Each row of a before or after table is a point. The points were changed in one or more steps. Then noise was added and the rows were shuffled. The steps act on how far a point lies along the listed directions, d1 being the first. What was done? A step turns or swaps two directions, mirrors them in a line or flattens them onto one, adds a multiple of one to another, or multiplies one. Angles are multiples of 10 degrees, from the lower direction toward the higher: turns from -170 to 170, lines from 10 to 170 but not 90. Use the fewest steps. Two steps may share a direction if one is a turn and the other turns, adds or multiplies; they go together, in the order done. Otherwise the lowest direction goes first.

Directions:
(1): [-1.1  3.6  5.4]
(2): [-2.9 -5.1  2.9]
(3): [ 5.8 -1.9  2.4]
Before (10 x 3):
[[-2.0  0.2  2.2]
 [ 0.7 -1.6 -3.2]
 [ 1.7 -1.6 -1.7]
 [-2.6 -1.3 -3.9]
 [-1.1  5.1 -1.2]
 [-4.9 -0.5 -5.7]
 [-4.6 -2.2 -1.6]
 [-2.5  1.1 -2.0]
 [-1.3 -4.2 10.5]
 [-0.6  1.7 -6.1]]
After:
[[  2.4  -0.9  -0.5]
 [ -5.0  -3.4   2.9]
 [ -1.4   0.0   0.4]
 [ -3.1  -1.5   1.7]
 [  0.6   8.3  -3.1]
 [ -1.6   2.3  -0.3]
 [ -2.9   1.6   0.5]
 [  2.6   6.2  -3.2]
 [  1.9  -0.2  -0.5]
 [ -7.3 -13.3   7.4]]
Steps: flatten d1 and d3 onto the line at 120 degrees; multiply d2 by 2

Directions:
(1): [ 1.0  3.7  1.4 -4.4  6.6 -2.6]
(2): [ 0.9 -5.2 -4.3  1.0  2.1 -5.8]
(3): [-2.6 -3.0 -3.9 -5.9  0.7  4.5]
Before (14 x 6):
[[ 0.1 -0.6 -1.1  0.7 -1.2  1.5]
 [ 0.2 -2.3 -0.4  3.3 -1.0 -0.7]
 [ 0.8 -3.6 -2.4  4.1 -0.9 -2.1]
 [ 0.2 -3.9 -2.0  1.2 -3.9  2.0]
 [ 2.3 -0.7  0.5  0.4  1.9 -2.5]
 [-1.2 -3.7 -4.0 -2.8  0.7 -2.6]
 [ 1.1  1.0  0.1  1.1  1.7 -3.9]
 [-1.4 -3.4 -2.2 -1.5 -3.0  3.3]
 [-0.5 -1.4 -3.4 -1.1  2.3 -2.0]
 [ 0.8  1.4  2.0  2.0  1.6 -2.2]
 [ 0.0  0.4  0.7  1.9 -1.0  2.2]
 [-0.3 -1.3 -1.7  3.7 -1.3  0.0]
 [-0.7 -1.5 -3.0 -2.6  0.9 -1.1]
 [-0.2 -4.2 -4.2  1.8 -0.6 -2.4]]
After:
[[  2.2   4.6   5.7   3.1  -2.5   1.5]
 [  2.0   4.8   6.8   8.2  -3.1  -1.0]
 [  1.4   6.9   6.6   6.3  -4.0   0.0]
 [  0.8  -2.5  -3.6  -1.8   3.6  -2.6]
 [ -3.7   0.2  -2.4 -10.7   1.9   5.7]
 [  2.7  -0.1   0.6   1.4   6.6  -7.7]
 [ -1.6  -8.7  -9.6 -11.5   7.4  -2.0]
 [  0.3   0.9  -2.3  -5.4   8.1  -4.4]
 [  1.9  -1.9  -2.1   1.7   3.0  -4.6]
 [ -3.5   0.6  -2.7  -7.5  -0.1   6.0]
 [  1.8  -0.4  -1.9   1.1   7.1  -8.0]
 [ -2.9   2.9  -0.1  -4.6  -0.2   6.8]
 [  2.5  -6.5  -7.3  -7.1  10.4  -8.7]
 [  3.4   1.5  -0.3  -0.1   9.1  -8.6]]
Steps: multiply d1 by 3; turn d1 and d2 by -120 degrees; multiply d3 by 3

Directions:
(1): [ 2.7  4.2 -0.1 -1.0 -6.0 -3.6  2.5  5.8]
(2): [-2.5  1.8  1.6 -8.0 -0.2  5.4 -1.8  2.5]
(3): [ 1.9 -4.6 -5.5 -5.0 -1.6 -4.1 -3.6 -1.3]
Before:
[[ 1.0  0.2 -2.6 -6.2 -4.6 -2.6 -2.0  1.2]
 [ 1.7 -0.5 -0.7  4.3  1.5 -3.2 -0.1  0.8]
 [-5.7 -2.4  2.8 -6.6  5.9  7.8 -4.3 -3.6]
 [ 1.1 -2.1 -0.4  4.9  2.2 -1.6  0.8  0.7]
 [ 0.4 -4.8 -1.4  1.8  1.0 -3.6 -0.4 -3.2]
 [-1.2  1.8  2.0  3.5  2.2  3.2 -0.4  0.7]
 [ 0.2  3.8  4.8  4.6  1.5  3.4  1.9  2.1]
 [-3.3  3.5  4.7  6.9  4.4  4.8  2.9 -1.4]
 [ 0.5  4.1  2.1  0.5 -3.7 -0.6  2.9  4.2]
 [-1.0 -1.9  0.4 -5.5 -0.5  1.1 -3.8 -0.9]
 [-0.6  3.9  5.6  4.9 -0.4  0.1  4.3  3.7]]
After, 11 rows:
[[  0.2  -6.7  -2.1   4.3   2.9  -4.1  -1.0  -5.8]
 [ -0.1   7.7   4.5   6.6  -1.7   0.5   5.6   4.0]
 [  2.6  -1.1  -1.0   6.8   1.6  -5.0   0.3   0.2]
 [  1.6   7.1   5.6   5.1  -5.4  -3.4   6.6   8.2]
 [ -0.9  -2.1  -2.2  -7.1  -0.9   0.6  -3.8  -1.5]
 [  2.3  -2.2  -0.9   7.3   1.8  -3.5   1.5   0.5]
 [  2.3   7.2   4.6   3.9  -3.6   0.4   3.9   6.7]
 [ -7.2  -1.3   3.8 -10.9   5.6  10.5  -4.9  -2.0]
 [ -2.6  -2.6   0.9  -7.2   1.4   4.0  -5.4  -2.4]
 [  1.3   5.6   2.2  -0.2  -5.8  -1.9   3.8   6.1]
 [  0.1   3.9   2.2   3.2  -0.9   1.5   0.4   3.4]]
Steps: add -1 times d3 to d1; multiply d2 by 1.6

Directions:
(1): [-6.7  0.3 -2.4  6.1 -0.1  1.2 -1.2 -3.3 -5.2]
(2): [ 5.3 -1.6 -4.3  5.3  4.5  0.4 -1.8 -3.5  3.9]
(3): [ 4.4  4.8  3.3  2.7 -4.9  2.9 -5.7 -0.3 -1.5]
(4): [-4.9 -0.2  5.6 -0.8  2.4  1.0 -4.2 -3.3  6.1]
(5): [-0.2 -3.7  4.4  6.6 -1.1  2.4  3.7  5.3  2.1]
Before, 10 rows:
[[-4.7 -1.8 -4.8 -1.3  3.5  0.3  3.1 -2.5  0.5]
 [-2.7 -2.6 -5.8 -4.2  5.0 -1.1  1.1 -2.4 -1.8]
 [-3.1 -6.8 10.8 12.8 -2.4  1.9  3.0  6.5  7.4]
 [ 0.4 -0.5 -6.1  0.2  2.4 -0.7 -0.9 -1.8 -0.7]
 [ 3.6 -5.5 -2.4  2.4 12.6 -0.4 -4.9 -6.0 10.8]
 [-2.2 -1.5 -4.7  0.4  3.4 -0.7  2.2 -3.6 -4.5]
 [ 5.9  1.8  0.2 -3.9  3.4 -1.6 -1.4 -4.6  5.9]
 [-6.3 -1.2  0.2  0.0  2.9  1.3  0.6 -1.4  0.2]
 [ 0.8 -1.7 -3.7 -1.2 -1.0  0.7 -0.8  0.4 -0.6]
 [-1.3  4.3 -2.6  0.7  2.6 -0.6 -1.5 -5.6  0.7]]
After:
[[  3.6   1.4   2.3  -0.8   0.9   2.1  -3.0   0.0   3.4]
 [  4.6   1.0   1.1  -7.1   0.2  -0.6  -2.3   1.6   1.2]
 [  4.7   1.9   2.5  -4.7  -1.9   3.0  -0.6   1.3   3.8]
 [-10.4  -0.9  12.8 -11.7   2.3  -0.3  -3.3   1.2   5.5]
 [ -0.1   1.4   0.0  -4.5  -2.6  -0.2  -1.4   1.7  -1.3]
 [ -6.3  -0.6   1.7  -5.2   2.6  -2.7   2.4  -2.9   1.7]
 [ -1.2   5.1   2.4  -2.1  -1.4   0.1  -1.4  -2.3   0.7]
 [ -2.7  -4.2   7.8   9.3  -1.8   1.2   0.1   3.8   7.4]
 [  0.7  -1.2  -2.3  -1.9  -2.8   1.4  -0.3   1.5   0.1]
 [  5.1   2.5   3.2  -3.9  -2.2   0.8  -0.4   0.7  -2.2]]
Steps: swap d1 and d3; mirror d2 and d4 in the line at 80 degrees; multiply d5 by 0.7

Directions:
(1): [ 1.2 -1.7  1.7  8.9  6.4  0.0  0.4  6.2  1.3  0.6 -0.6  1.9]
(2): [ 4.4  0.4 -0.9  4.6 -4.2  6.9  1.1 -4.7  3.5 -0.8 -4.8  2.2]
(3): [-2.6 -2.2  6.9 -1.0 -4.3  2.6  0.4  4.3 -5.5 -4.0 -3.9  2.3]
(4): [ 2.5 -0.1  2.6  1.1  0.5 -5.6 -5.5 -4.9 -2.9  2.3 -1.0  7.6]
Before (10 x 12):
[[ 1.6  0.0 -7.3  5.2  5.8 -2.2 -0.8  1.4  4.3  1.9  3.2 -3.5]
 [ 1.1  1.8  3.2  3.1 -2.1  1.5 -3.5 -3.1 -0.3 -0.2 -5.0  6.4]
 [-2.5  0.5  3.0 -0.4  2.8  1.5  1.2  5.1 -1.0 -2.6 -0.1  2.1]
 [ 3.9  1.7 -7.3  5.2 13.3 -9.9 -3.3 -1.4  3.0  7.5  4.9  0.7]
 [-1.0 -2.7  7.3  1.7 -3.6  1.8 -0.2  2.4 -6.0 -3.8 -3.9  4.8]
 [ 1.5  2.1 -5.2 -0.7 -0.7 -4.2 -4.1 -5.6  0.1  2.0  1.0  2.5]
 [ 2.2 -0.6  5.9 -2.4 -8.3  4.0 -1.1 -6.7 -3.0 -3.8 -6.9  6.0]
 [-0.8 -4.8  3.9  4.2 -1.5  0.4 -0.3  7.6 -1.0 -3.6 -3.1  2.6]
 [-0.2  0.5  0.2 -0.7 -5.3  1.0 -3.5 -4.5 -0.7 -0.1 -4.0  6.2]
 [ 0.4 -0.1  2.8 -2.8  3.8 -2.9 -2.2 -2.3 -2.4 -1.6  0.2  0.4]]
After (10 x 12):
[[  1.0   3.2  -0.3  -1.0  -4.5   2.4  -2.5  -6.9   1.6   0.0  -3.7   3.3]
 [  1.1  -1.4   5.0   1.4  -6.4   4.7   0.1  -2.5  -3.7  -3.5  -5.1   4.7]
 [ -1.0   1.5  -3.3  -3.1  -6.3   3.8  -0.8  -4.9   2.1  -0.5  -2.6   1.4]
 [ -0.7  -0.1   2.8  -5.0   1.6  -1.1  -1.1  -2.2  -2.6  -2.9  -0.3  -1.1]
 [ -0.1   1.9  -4.2  -4.8   8.8 -14.8  -5.8  -3.5  -3.6   6.4   6.3   1.2]
 [ -1.0   0.5   4.0   0.7   1.5   1.4  -0.4   2.7  -1.7  -2.2  -1.6   5.1]
 [  2.7   1.1   0.3  -2.7  -8.6   8.9   2.7  -7.2   2.4  -3.9  -5.4  -0.2]
 [  0.9  -0.3  -4.6   3.3   6.6  -7.3  -3.8   1.1   0.5   2.8   3.8  -0.3]
 [  1.8  -4.2   3.7   4.1  -3.7  -0.4  -2.8   1.9  -1.0  -2.3  -4.6   6.4]
 [ -1.4   2.4  -6.5  -4.9  -2.1  -2.9  -1.4  -3.5   0.0   0.6   2.7  -2.2]]
Steps: turn d1 and d4 by 60 degrees; turn d2 and d3 by -30 degrees
